Each point is reached from the start by the listed moves, each made once or not at all, plus a little noise. Say if it took an odd or an even number of moves. Then give how often each move was made.

Moves:
(1): [ 0.21 -0.50 -0.08 -0.22]
(2): [ 0.61  0.32 -0.07  0.00]
(3): [ 0.13 -0.01  0.55 -0.09]
Start: [-0.08 -0.20  0.15  0.03]
Points:
[ 0.64  0.09  0.56 -0.05] -> even (0, 1, 1)
[-0.08 -0.18  0.15 -0.05] -> even (0, 0, 0)
[ 0.93 -0.35  0.53 -0.23] -> odd (1, 1, 1)

Moves:
(1): [ 0.33  0.12 -0.01 -0.05  0.07 -0.06 -0.22  0.01  0.08]
(2): [-0.47  0.39 -0.09 -0.46 -0.15 -0.21 -0.04 -0.10 -0.17]
(3): [ 0.36  0.06  0.34  0.48 -0.21 -0.09  0.07  0.32 -0.08]
(4): [-0.10  0.09 -0.38  0.29 -0.11 -0.01 -0.02  0.32 -0.07]
(5): [ 0.01  0.09  0.16  0.30  0.22  0.13 -0.11  0.09 -0.10]
(6): [-0.20  0.33  0.12 -0.46 -0.03  0.31  0.02  0.04  0.29]
(7): [-0.29 -0.04 -0.06  0.30  0.30 -0.40  0.34  0.09  0.19]
(8): [-0.27  0.12 -0.11 -0.17  0.33 -0.25  0.45  0.64 -0.55]
(9): [-0.09 -0.24  0.13  0.00 -0.05 -0.09 -0.32  0.05  0.12]
Start: [ 0.28  0.03  0.06 -0.26  0.27  0.29  0.10 -0.16  0.18]
Points:
[-0.13  0.61  0.20 -1.23  0.13  0.23 -0.50 -0.13  0.54] -> even (1, 1, 0, 0, 0, 1, 0, 0, 1)
[ 0.67  0.15  0.35  0.48  0.43 -0.28  0.28  0.27  0.38] -> odd (1, 0, 1, 0, 0, 0, 1, 0, 0)
[-0.43  0.73 -0.08 -0.31  1.06 -0.53  0.51  0.57 -0.37] -> odd (1, 1, 0, 0, 1, 0, 1, 1, 0)
[ 0.02  0.62 -0.11  0.15  0.72  0.26  0.11  0.38  0.61] -> odd (1, 0, 0, 1, 1, 1, 1, 0, 0)
[ 0.40  0.52  0.71 -0.15  0.62  0.22 -0.02  0.98 -0.06] -> even (1, 0, 1, 0, 1, 1, 0, 1, 1)
[0.34 0.57 0.08 0.29 0.27 0.05 0.30 0.62 0.59] -> odd (1, 0, 1, 1, 0, 1, 1, 0, 0)

Moves:
(1): [ 0.25 -0.27 -0.01 -0.03 -0.22 -0.10 -0.62 -0.08 -0.14  0.05 -0.23  0.54
 -0.21 -0.05 -0.19  0.33 -0.18 -0.41  0.05]
(2): [ 0.09  0.25  0.07  0.19 -0.36 -0.37  0.13  0.08 -0.34  0.28  0.21  0.10
  0.12  0.20  0.32  0.05  0.57 -0.05 -0.25]
(3): [ 0.14  0.15  0.47 -0.27  0.04  0.31  0.46  0.36  0.18  0.03  0.39 -0.27
  0.08 -0.36 -0.17  0.23 -0.05 -0.29  0.02]
(4): [-0.20  0.01  0.01  0.17 -0.04 -0.68 -0.21  0.13  0.22 -0.25 -0.30  0.03
 -0.28 -0.30 -0.01 -0.15 -0.42 -0.33  0.12]
(5): [ 0.31 -0.24 -0.11  0.12  0.19 -0.14 -0.61  0.06 -0.34  0.00  0.46  0.01
  0.20 -0.55  0.04 -0.10 -0.25 -0.30 -0.16]
(6): [ 0.07  0.02 -0.29 -0.03  0.37  0.19 -0.27 -0.02 -0.43 -0.47  0.15  0.04
 -0.21 -0.29  0.05  0.06  0.19 -0.41  0.08]
(7): [ 0.30 -0.38  0.16  0.15 -0.13 -0.25  0.00  0.24  0.19 -0.17  0.03  0.21
  0.52  0.00  0.09 -0.40  0.15 -0.13 -0.05]
(8): [-0.04 -0.16 -0.16 -0.13  0.26 -0.03  0.02  0.30  0.21 -0.12  0.03 -0.33
 -0.07  0.08  0.05  0.18 -0.06  0.19  0.20]
(9): [-0.10  0.16 -0.23 -0.06 -0.17  0.17  0.04  0.09  0.26 -0.03  0.00  0.05
  0.00 -0.04  0.32 -0.12 -0.45 -0.18 -0.31]
(10): [-0.30  0.13  0.00  0.03  0.19  0.20  0.28  0.20  0.22  0.31 -0.33  0.30
  0.36 -0.08  0.05 -0.46 -0.15 -0.20 -0.01]
(11): [ 0.03  0.05 -0.20  0.20 -0.15  0.05  0.10  0.26  0.00  0.16  0.16 -0.13
 -0.20  0.07 -0.04 -0.07 -0.01  0.22  0.05]
(12): [-0.48  0.06 -0.45 -0.08  0.06  0.10 -0.21 -0.21  0.19 -0.11  0.18  0.33
  0.09 -0.24 -0.01  0.12  0.35  0.05 -0.08]
(13): [ 0.24 -0.08  0.30  0.48 -0.08 -0.15 -0.69  0.33 -0.21 -0.17 -0.12 -0.01
  0.21  0.41  0.17  0.31 -0.37  0.42  0.16]
(14): [-0.12 -0.33  0.10 -0.11  0.13  0.16 -0.09  0.09  0.08  0.07  0.32  0.20
 -0.58  0.05  0.35 -0.17 -0.22  0.27 -0.04]
(15): [-0.16 -0.10 -0.17  0.62 -0.31  0.03 -0.28 -0.23  0.09  0.32 -0.05 -0.09
  0.23 -0.11  0.49 -0.13  0.10 -0.05  0.37]
(16): [ 0.02 -0.06 -0.14  0.14  0.30 -0.01  0.26 -0.40 -0.19  0.04  0.09  0.20
  0.02 -0.14  0.15  0.17 -0.41  0.12  0.05]
(17): [-0.28 -0.58 -0.25  0.67  0.41 -0.10 -0.27  0.12  0.32  0.07 -0.21 -0.20
 -0.09 -0.10 -0.07  0.13  0.24 -0.10 -0.13]
(18): [-0.01  0.17 -0.12 -0.23  0.00 -0.11  0.21 -0.01 -0.10  0.00 -0.29 -0.03
 -0.33 -0.35  0.13  0.07  0.29  0.42 -0.38]
Start: [-0.11  0.07  0.22  0.05  0.29 -0.11 -0.01  0.23 -0.05  0.33  0.06  0.00
  0.07 -0.22  0.14 -0.04  0.36  0.00 -0.27]
Points:
[ 0.23 -0.29  0.50  0.63 -0.12 -0.07 -0.58  1.43  0.65  0.54 -0.56  0.39
  0.87 -0.73  1.05 -0.01 -0.37 -0.24 -0.21] -> odd (1, 0, 1, 0, 0, 0, 1, 1, 1, 1, 0, 0, 1, 0, 1, 0, 0, 1)
[-0.78  0.06 -1.64  0.66  1.05  0.33 -0.46  0.34 -0.11  0.46  0.43  0.35
  0.20 -1.84  1.34 -0.31 -0.02 -0.18 -0.43] -> even (0, 0, 0, 0, 1, 1, 0, 1, 1, 1, 1, 1, 0, 0, 1, 1, 0, 1)
[-0.65 -0.70 -0.95  0.18  0.99  0.18 -1.57  0.36 -0.31  0.36  0.32  0.95
 -0.45 -1.75  1.15 -0.19  0.44 -0.47 -0.23] -> odd (1, 0, 0, 0, 1, 1, 0, 1, 0, 1, 0, 1, 0, 1, 1, 0, 0, 1)

Moves:
(1): [ 0.11  0.44  0.07  0.04  0.16  0.09 -0.20  0.08 -0.09 -0.12 -0.14 -0.24
  0.23 -0.20  0.20 -0.01  0.03  0.11  0.12  0.18  0.02  0.00  0.04  0.19
 -0.09 -0.29 -0.22]
(2): [ 0.09  0.08 -0.29 -0.06  0.16 -0.02  0.05  0.35  0.06  0.21  0.10 -0.04
  0.01  0.27  0.11 -0.15 -0.12  0.03  0.07 -0.15  0.09  0.08 -0.02  0.10
  0.19  0.14  0.20]
(3): [-0.06 -0.24  0.71  0.04  0.10  0.13 -0.11  0.17 -0.35  0.33  0.11 -0.21
  0.74  0.00 -0.20  0.14 -0.28 -0.10 -0.07  0.16  0.42  0.48 -0.03  0.24
  0.15 -0.14  0.54]
(4): [ 0.46 -0.10  0.04  0.30  0.14  0.20  0.28  0.05 -0.16 -0.20 -0.17  0.09
 -0.02  0.14  0.06 -0.21 -0.12  0.27  0.20 -0.05 -0.17 -0.17 -0.12 -0.44
 -0.41  0.09  0.40]
(5): [ 0.08  0.19  0.19 -0.08  0.22  0.07 -0.09 -0.25  0.24  0.07  0.18 -0.15
 -0.27 -0.03 -0.30  0.01  0.06  0.06  0.14  0.11 -0.20  0.11  0.05 -0.17
 -0.37 -0.15  0.03]
(6): [-0.14 -0.17 -0.15  0.03  0.31  0.38  0.03 -0.29  0.02  0.29 -0.06  0.67
  0.23  0.00  0.07  0.27 -0.15 -0.12 -0.05 -0.09  0.24 -0.03 -0.15  0.19
  0.15 -0.21  0.37]
(7): [-0.28  0.09 -0.11  0.06  0.12 -0.13  0.13 -0.13 -0.27 -0.11 -0.16 -0.12
 -0.31 -0.20  0.13 -0.18 -0.14  0.60 -0.06 -0.13  0.09  0.26 -0.05  0.07
 -0.01 -0.11  0.02]
(8): [-0.03 -0.06  0.23 -0.09  0.07  0.06 -0.03  0.40  0.20 -0.12  0.01  0.19
 -0.05 -0.35 -0.04  0.12  0.06 -0.17  0.20  0.12 -0.21  0.08 -0.04  0.16
 -0.11  0.03 -0.06]
(9): [-0.15 -0.01 -0.02  0.02  0.00 -0.06  0.33  0.04 -0.09  0.12 -0.26 -0.18
  0.10  0.18  0.34  0.14  0.06 -0.74 -0.38  0.13  0.33  0.27  0.16 -0.19
 -0.15  0.18  0.62]
(10): [ 0.06 -0.18 -0.53 -0.45  0.05  0.46  0.20 -0.36 -0.10  0.04 -0.18 -0.22
 -0.02 -0.17 -0.22 -0.41  0.17 -0.28  0.27 -0.03  0.11  0.02  0.13  0.16
 -0.18 -0.14 -0.45]
(11): [ 0.17  0.10  0.18 -0.03 -0.40  0.05  0.13 -0.04  0.16  0.07  0.24 -0.04
 -0.08  0.01  0.42 -0.09  0.21  0.02 -0.24  0.05  0.08 -0.27  0.23 -0.09
  0.00 -0.20  0.06]
(12): [ 0.17 -0.19  0.12 -0.48  0.04 -0.29  0.04 -0.42 -0.09 -0.07 -0.15 -0.01
  0.11  0.17  0.59  0.10  0.05  0.02 -0.12  0.46 -0.14  0.21 -0.01 -0.07
 -0.14 -0.06  0.06]
(13): [ 0.08  0.03 -0.28  0.19 -0.34 -0.04  0.18  0.08  0.01  0.39  0.24 -0.09
  0.02 -0.11 -0.51  0.12 -0.01  0.12 -0.28  0.32 -0.16  0.25 -0.04 -0.23
  0.06  0.11 -0.25]
(14): [ 0.00 -0.35 -0.05  0.20 -0.21  0.11 -0.25 -0.21  0.10 -0.02  0.00  0.03
 -0.02  0.06 -0.06 -0.26  0.07 -0.17 -0.10 -0.08 -0.20  0.13 -0.27  0.27
  0.24  0.18  0.15]
(15): [-0.14 -0.05  0.04 -0.43  0.01  0.18 -0.37 -0.03  0.46 -0.39 -0.31 -0.17
  0.03  0.26 -0.09 -0.29  0.11  0.02  0.26  0.11  0.59  0.03 -0.30 -0.04
 -0.14  0.14  0.03]
(16): [ 0.28 -0.27  0.08  0.07 -0.26  0.56  0.29 -0.12 -0.07  0.06  0.18 -0.32
 -0.33  0.05 -0.34  0.29  0.21  0.41 -0.12 -0.09 -0.21 -0.21  0.24  0.57
 -0.24  0.22 -0.24]
(17): [-0.13 -0.12 -0.13  0.08  0.18 -0.27  0.20  0.16  0.14  0.26 -0.59  0.18
 -0.08  0.24 -0.21 -0.01  0.31  0.05 -0.09 -0.16 -0.08  0.25  0.11 -0.10
 -0.16 -0.31 -0.08]
(18): [ 0.13  0.26  0.12  0.32  0.46 -0.06  0.15 -0.02  0.05  0.09  0.02  0.58
  0.23  0.07  0.16 -0.12  0.08 -0.12  0.02 -0.10  0.09 -0.07 -0.09  0.24
 -0.18  0.45  0.18]
(19): [-0.01 -0.09  0.11 -0.23  0.27  0.09  0.04  0.02  0.12 -0.01  0.10  0.02
 -0.09  0.16 -0.09 -0.06  0.34 -0.08 -0.22 -0.06  0.05 -0.04  0.05 -0.04
  0.05  0.20 -0.03]
(20): [ 0.28  0.26  0.15 -0.38 -0.03  0.01  0.09  0.02  0.00  0.37 -0.08  0.03
 -0.45 -0.29 -0.02  0.07  0.06  0.03  0.13  0.05 -0.08  0.11 -0.17  0.09
  0.44  0.21  0.08]
(21): [ 0.15 -0.22 -0.02  0.09  0.03 -0.22 -0.01  0.26 -0.09 -0.05 -0.03 -0.04
 -0.14  0.01 -0.08  0.00 -0.01 -0.23  0.21  0.04  0.00  0.10 -0.26 -0.14
 -0.04 -0.16  0.13]
(22): [ 0.01  0.01  0.04 -0.01 -0.11  0.19 -0.15 -0.01 -0.33  0.12  0.17 -0.09
 -0.28  0.11 -0.09  0.07  0.08  0.19  0.29  0.06  0.03  0.04  0.05  0.00
 -0.22  0.23 -0.22]
(23): [ 0.03 -0.30  0.34  0.32 -0.06 -0.04 -0.09 -0.19  0.24 -0.07 -0.11  0.04
  0.11  0.27  0.21  0.12 -0.02 -0.01  0.02 -0.18  0.28  0.17 -0.36 -0.33
  0.32  0.03 -0.24]
(24): [ 0.10 -0.09  0.02 -0.15 -0.07  0.22  0.38  0.04 -0.19 -0.45  0.04  0.21
 -0.42  0.18 -0.14 -0.12 -0.23  0.11  0.01  0.23  0.05  0.11 -0.01 -0.03
  0.11 -0.01 -0.18]
Start: [-0.16  0.22  0.14  0.18 -0.09 -0.18 -0.01  0.09  0.06 -0.10  0.30 -0.04
 -0.18  0.22 -0.04 -0.04  0.25  0.06 -0.23  0.19 -0.07  0.31  0.30 -0.06
 -0.13  0.29 -0.10]
Points:
[ 0.41 -0.47  0.99  1.27  0.34  0.37  0.63  0.46 -0.02  1.27  0.18  0.90
  0.20  0.56 -0.46  0.15  0.61 -0.87 -0.38  0.70  0.12  1.45 -0.13 -0.31
 -1.18  0.42  1.76] -> odd (0, 0, 1, 1, 1, 1, 0, 1, 1, 0, 1, 0, 1, 1, 0, 0, 1, 1, 0, 0, 1, 1, 0, 0)
[ 1.37 -0.23  0.23 -1.15  0.66  1.34  1.57  0.02 -0.20  0.52 -0.36  0.01
 -1.72  0.70  0.23 -0.04  1.28 -0.26  0.19  1.00 -0.16  0.98  0.56  0.14
 -1.30  0.07  0.36] -> odd (1, 1, 0, 1, 1, 1, 0, 1, 1, 1, 1, 1, 0, 0, 0, 1, 1, 0, 1, 1, 1, 1, 0, 1)
[ 1.03 -0.44  0.30 -0.39  0.22  0.28  1.62 -0.06 -0.75  0.64  0.14 -0.01
 -0.52  0.71  0.47 -1.08  0.37 -0.46 -0.81  1.05  0.50  1.78 -0.21 -0.13
  0.00  1.03  1.43] -> odd (0, 1, 1, 1, 0, 0, 1, 0, 1, 1, 1, 1, 1, 1, 0, 0, 0, 1, 1, 1, 1, 0, 0, 1)
[ 0.37 -1.33  1.18 -0.07  0.37  0.25  1.00  0.28 -0.13  0.06 -0.44  0.86
  0.13  1.00  0.64  0.00  0.57 -1.08 -0.88  0.95  0.30  1.48 -0.06 -0.28
 -0.45 -0.08  1.91] -> even (0, 0, 1, 1, 0, 1, 0, 1, 1, 0, 1, 1, 0, 1, 0, 0, 1, 0, 1, 0, 1, 0, 0, 1)
